Each row of a before or after table is a point. The points were changed in one or more steps. Then noise was added and the rows were shuffled. The steps act on columns, c1 being the first. Name the steps. A step turns or swaps two columns, mirrors them in a line or flattens them onto one, adds a multiple of one to another, or multiplies or shifts one. Angles are multiples of 10 degrees, from the lower column toward the higher: turns from -170 to 170, lines from 10 to 170 but not 90. Use the fewest steps. Two steps may share a column if one is a turn and the other turns, adds or multiplies; they go together, in the order done. Otherwise the lowest column goes first.

Before, 8 rows:
[[  4  24 -29]
 [  2  12 -14]
 [ -8  38  17]
 [-72 -17  20]
 [-51 -24  35]
 [  0 -21  21]
 [ 35  14 -44]
 [ 16  -6 -15]]
After:
[[ 14  12   0]
 [-32 -17 -69]
 [-20 -21   4]
 [ 30  23  -1]
 [ 17  -6  13]
 [ 50  14  27]
 [-44 -24 -45]
 [-18  38  -6]]
Steps: turn c1 and c3 by 80 degrees

Before, 12 rows:
[[ -3   1 -53  43]
 [ -2  -6  40  26]
 [-10  23 -42  24]
 [ 20 -29  34  17]
 [ 21 -19  51  12]
 [ 30  37  10 -11]
 [ 21  19   9  -3]
 [-16  12 -54  26]
 [ -9 -12 -50  24]
 [ 15  61   6  23]
 [-41  -1 -37  24]
 [ 30  -6  27  26]]
After, 12 rows:
[[-11  57  13  32]
 [-39 -30   9  10]
 [ 54   6   4  28]
 [ 49 -14   7  21]
 [-19  39  25  -6]
 [ 50  -6 -27  23]
 [-55 -20   1   9]
 [ 48  -7  16  43]
 [-37 -13 -16  23]
 [ 42  21   6  28]
 [-35 -11  19  24]
 [-14  19  18   2]]
Steps: turn c1 and c3 by 110 degrees; turn c2 and c4 by 10 degrees

Before, 13 rows:
[[-11 -21 -32  52   7 -22 -28  20]
 [ 51 -33 -15 -22  33  37  -4  26]
 [ 51 -26 -16  48  16 -29 -10 -24]
 [  5  -5 -24  37 -11 -16  12  -9]
 [-22  -6  41  23 -23  25  21  18]
 [ 27  -5  11   3  66  -4  22  33]
 [-20  12 -30 -24  21   5  18  -5]
 [ 55  28 -35  20  -7   3 -22  46]
 [-17 -10 -15  12   8  21 -38  -7]
 [ 64 -15   8 -25 -11  -3  27 -10]
 [ 52 -39 -23  23  35 -22 -24  27]
 [ -6 -39 -38  43  -4  33 -20 -27]
 [ 42  16  43  45  16 -38 -47  24]]
After, 13 rows:
[[ 51  34 -26  22 -38 -24 -26  26]
 [ 28  66  12   3  -8  -7  21  31]
 [-17   5 -18  16 -10  24 -35  -6]
 [ -8  -7 -40  45 -41  32 -19 -25]
 [ 52  34 -14 -23 -35  40  -4  28]
 [-20  19 -31 -25   9   1  15  -9]
 [ 43  17  43  46  17 -37 -46  23]
 [-11   8 -33  52 -21 -22 -25  20]
 [ 50  12 -17  50 -26 -29 -11 -24]
 [-25 -21  38  25  -6  25  19  16]
 [ 61 -13   7 -24 -15  -4  25  -9]
 [ 56  -7 -39  20  29   0 -22  42]
 [  5  -8 -24  38  -4 -18  10 -10]]
Steps: swap c2 and c5

Before, 8 rows:
[[ 14  -4 -39  17   9   7 -12   7 -20]
 [-14   0  18   4  17  17  56  72  14]
 [ 31  17 -18  21 -22   1   2  -2  11]
 [ 30  19 -10 -14 -18 -21   4  23 -21]
 [  6   6 -20  37 -33  19 -23   3 -28]
 [-21 -32   2 -16  -2  24  32  42  12]
 [  9 -38  27   9  10  21  50  56   3]
 [ 21  12   0   0   1  23 -20  12  -7]]
After, 8 rows:
[[ 31  18 -10   5 -29 -21   4   1 -47]
 [ 14  -4 -38  36   0   6 -12  11  42]
 [  6   6 -20  65 -23  19 -23 -23  95]
 [ 31  18 -18  11 -12   1   2 -18  63]
 [  8 -38  26   7 -36  21  50  43  26]
 [ 21  12   0   7  -9  24 -19   9  -2]
 [-14   0  18  -8 -44  18  56  60  16]
 [-20 -31   3 -28 -33  24  33  25 -41]]
Steps: multiply c4 by 3; turn c4 and c9 by 70 degrees; turn c5 and c8 by 50 degrees

Before:
[[ 50 -28 -34 -28  22 -23  29  50 -14   0 -35]
 [ 29 -47 -30 -14  -8  34 -37  23 -10 -11  28]
 [ 40  36  26  32  -7  13 -23  34   5  -8 -24]
 [-21   8 -69  -9 -19 -30  18  30   2  27 -17]
 [ 21 -25 -43  20  -3  35  15  -1  10   0 -18]
 [ 10   8 -15 -37   4  13  22  13  18 -10 -50]
 [ 53 -11  14  13  -9 -26 -12 -11   6 -17 -73]
 [  1  -4 -16 -10   1  -9 -41 -25   7  59  22]
 [-45  -3   5  36  13  59 -12  10  -5 -12 -21]
 [ -4 -26  51  29 -57  -2   4 -35  -8  13 -17]]
After:
[[ 49 -29 -33 -36  22 -22  29  52 -13   0 -13]
 [-46  -3   5  47  13  60 -12  10  -6 -12  -7]
 [ 53 -11  12  16  -8 -26 -12 -11   5 -18 -83]
 [  0  -5 -17 -13   1 -10 -42 -25   8  59  23]
 [ 21 -25 -42  24  -2  35  14  -1   9   1 -21]
 [-21  10 -69 -12 -19 -29  20  30   2  26 -35]
 [ -5 -26  52  39 -58  -3   4 -36  -9  15 -76]
 [ 31 -48 -32 -16  -8  35 -38  22 -10 -10  20]
 [ 41  36  27  42  -7  13 -23  34   4  -8 -30]
 [ 10   8 -15 -48   4  14  22  15  18  -8 -46]]
Steps: multiply c4 by 1.3; add 1 times c5 to c11

Before:
[[-14 -32 -36 -16 -36  35  36  32  15 -27   5   2 -20 -38]
 [ 27 -19  28 -20 -12  24  -8  26 -28 -20  34  11  18 -59]
 [-14 -51  18  17  -6  11  -5 -22  -6  27   8   7 -62  12]
 [-12  -7  17 -24 -21  43 -30  -5 -17 -11   4  58   3  24]
 [ 35   6 -46 -42  -7 -33 -33 -19 -28   4  16 -37  26  -5]
 [ 12 -13 -11 -19  29 -55 -36 -37  -6 -35  50  11 -14 -24]
 [  6  31   2 -26  26 -22  39  -4 -60  -4   6  -2  14  31]
 [ 14 -26   3 -14 -31  40  19  25 -58  -4  76 -36  22  -5]
 [ -8  21 -15   0  -8  30 -76  16   9  13  -5 -50  -4  -4]
 [-36 -11  52 -54  35   8  35  32 -35  16   6  -8  30  19]
 [ 25  10 -39  16  23  51 -25 -40  13  -5   3 -23  23 -32]
 [-11 -35 -35  16  -5  39 -18  48  23  -6 -18  17   1 -18]]
After, 12 rows:
[[ 15  36 -41 -15 -17  72 -25 -13  26  -5   3 -24  21 -32]
 [-58 -34   4  11 -72  40  22  -9  15  -5  76 -36  18  -2]
 [-30  23 -44 -46 -46 -12  29  -3  35   1  14 -37  27  -2]
 [-27 -32  29 -14 -48  11  16  -3  28 -19  34  11  17 -60]
 [-34 -33  53  15  -5 -18  64   5 -36  16   4 -10  31  19]
 [ 13 -45 -38  27 -77  54  29 -13 -15 -29   6   2 -20 -37]
 [ 23 -59 -36 -13 -48  55 -25  -6 -10  -5 -17  13   3 -16]
 [-18   2  16 -36 -59  33  12  -7 -12 -10   2  59   2  22]
 [-62  21   4  31 -15 -25  36  25   6  -4   5  -2  16  33]
 [  8  -2 -14 -69 -46  37 -27  27  -8  13  -5 -49  -4  -5]
 [ -8  -8  19   3 -44   0 -15 -54 -14  29   7  10 -64  12]
 [ -5  23 -10 -42 -13 -49   7 -27  13 -39  50  14 -14 -26]]
Steps: swap c1 and c9; turn c2 and c8 by 60 degrees; add -0.5 times c3 to c6; turn c4 and c7 by -70 degrees; shift c5 by -40

Before:
[[ 28 -20 -19  -1 -23 -18 -22 -15   3 -24 -15  34 -18  -6   5 -11  -3  20]
 [ 12   3   8  -8 -26  18 -31   5  -6 -21  16  11 -24  -7 -12   2 -25  15]
 [ 27 -23   5 -29  14   5  12  23 -17  26  -3 -11  14  20   6 -31  30  -6]
 [ -1 -24 -26  10  17  21  16  10 -13  24  18  21 -19 -20  29 -33 -12  -9]
 [ 29  24 -11   5 -22 -16 -16  23  11  32  -2  21 -22   6  13  -3  31  31]
 [ -6 -14  10   8  20  16 -19 -11  -7 -19  -5  -9  12   1  28  12  16  41]
 [-11   1  -3   6  -2  -8  11  24  -8  31 -15  40 -18  -2  -1   9  -5 -10]
 [ -7  11  10   0 -38  32 -16  18 -23  19  -6   6  13 -22  17 -14 -21  36]
 [  3   5   8  14   0 -20  17 -36  -1  27   3  21   2  22 -21  13  -2 -11]
 [ 32  28 -36  -6  -8 -18   4 -23  14 -11   8 -18  26  10  -1  16 -24  41]
 [ -5  11 -15   1   2 -15  18   6 -18  27   6 -10  -9 -28   1   8   9   8]
 [ -6  31   5  19  17  18  11 -19   1 -22 -23 -11  -7  25 -20 -32 -18 -12]
 [  6 -25 -18  -8 -19  20 -10  15  18  28  23  10  25  13  -4 -28  26 -11]
 [  7 -12 -26   6 -19  27  15 -24  -7  -9 -11   9 -18  -4  18   8 -22   0]]
After, 14 rows:
[[ -5   4   7  -8 -64  18 -32   3  -6 -21  16   3 -23  -7 -14   1 -25  17]
 [  3   9 -17   0   3 -17  19   6 -19  26   7   3  -9 -30  -2   9   9   9]
 [ -5 -11 -27   4 -47  26  16 -24  -7 -11 -13   0 -18  -4  18   7 -21   0]
 [-13  25 -10   5 -55 -15 -18  24   9  32  -1   8 -21   5  12  -4  32  31]
 [  4 -15   9   9  52  16 -18  -9  -7 -19  -4   2  12   3  28  12  17  42]
 [ -6 -23 -26  10  43  21  17   7 -12  27  17 -13 -19 -20  28 -34 -10  -9]
 [ -3 -24   6 -28  35   6  14  24 -16  27  -3  26  15  21   7 -29  31  -7]
 [ -6 -26 -20  -7 -46  19 -12  15  16  29  23  -1  25  14  -4 -27  29 -10]
 [ -9   6   9  13   1 -19  17 -37   0  27   5 -11   2  21 -20  13  -3 -10]
 [ -3  26 -36  -6 -21 -17   5 -23  14 -11   7  38  24   9  -2  16 -22  40]
 [-17 -20 -17  -1 -57 -17 -22 -15   2 -23 -15  -4 -18  -7   3 -11  -4  19]
 [  4  31   4  20  43  17  11 -19   2 -22 -22   0  -7  25 -19 -31 -18 -12]
 [ -9   0  -2   6  -7  -9   9  24  -6  31 -14 -34 -19  -2   0  10  -3 -10]
 [  1  11  10  -2 -95  33 -17  16 -22  17  -4  -9  14 -20  17 -12 -21  35]]
Steps: turn c1 and c12 by 130 degrees; multiply c1 by 0.4; multiply c5 by 2.5
